Each wall is flat, endless, passes through zero and stands at right angles to its row. A trip goes straight from one point to another. List the walls that it crosses, first one first.

Walls:
(1): [15  0 40]
(2): [  5 -41  23]
(3): [ 17 -24  16]
(4): [24 -6 19]
Trips:
[ 41 -24 -11] to [56 48 34] -> 2
[ 15 -15  12] to [-5 41 -1] -> 2, 3, 4, 1
[ -8 -33 -27] to [-55  34  -5] -> 3, 2
[-3 -9 10] to [-21  60  30] -> 3, 2, 4
[ 22 -35   0] to [30 -2 20] -> none

Walls:
(1): [  0  -7 -17 -20 -10   3  16  21  -1]
(2): [ -6  -9 -12  -5  41  22   9  -4  36]
(3): [  9 -14 -20   1  16  15 -26   1  -1]
(4): [-38  -1   7  13 -49  14  -6  -4 -11]
(5): [  0  14  23   8   8  -3   8  10 -19]
(6): [  5   2 -36 -23 -24 -21  17   2 -13]
(7): [ -5  11   1  16 -18  42  22  -7  32]
Trips:
[  3  29  11 -10   0  15 -35   7 -21] to [-9  5 -5 32 -1 -2 -5 18 31] -> 7, 2, 5
[ -7  10  13   5   2   1  19   7 -13] to [ 15   4  -1  -8 -37  22  22  -1  11] -> 6, 5
[-28  11  46 -10  45   3  20  12  12] to [ -1  14  10   6 -17 -16 -24  23  50] -> 5, 4

Walls:
(1): [  1 -38   4  17  -4   7  23   3 -22  19  -1  18 -20  18 -12  -7  12   3]
(2): [ 42   4  11 -12   5  -6  11  31   8 -11 -10  -6  -7  -6 -15 -13  10  14]
(3): [  9  -1 -21   0  -4 -12  20  21  -6   8  -3   9  -7  -9   7  17 -26   8]
(4): [ 60   9 -19   6 -12 -14   8  15  -9   4  10   7 -18   4 -18 -28  -5 -22]
(5): [-27  -1  31  30  12  24 -18  18  12   3  -3   4  -2  -1  10 -12  -7   2]
(6): [ -1  21   8  -8  -5   3  13  -6   8 -14 -28  30  36  20   8  34 -14  -6]
(7): [ 16 -31  33   2 -19 -10  14  10  14   6  20   7  -7  10  28  33 -18 -26]
Trips:
[  1  11  -4  -4  -8  -5  -4  35  26  27  21   4 -22 -10  20  -7  11  -4] to [-13  15  25   0 -16  21  11 -11   7  34  14  36   6  25  -8  22  -6   2] -> 1, 2, 6, 4, 3
[ 10  19 -17  27 -33   0   9  -1  23 -11   7 -49  -5  15   2 -18  21  31] to [-23 -22 -11 -18  -7   7  -4  18 -45   1 -46 -19 -17  -6  12  19  36 -11] -> 1, 4, 2, 3
[-10  28  -3 -18 -18  15  -1 -42  15   4 -21  -1  10   5  12  10   8  -1] to [ 17  16  -9 -19  22  -2 -20  32  28   0 -31  -3  24  -6   5 -17  -1 -24] -> 2, 4, 5
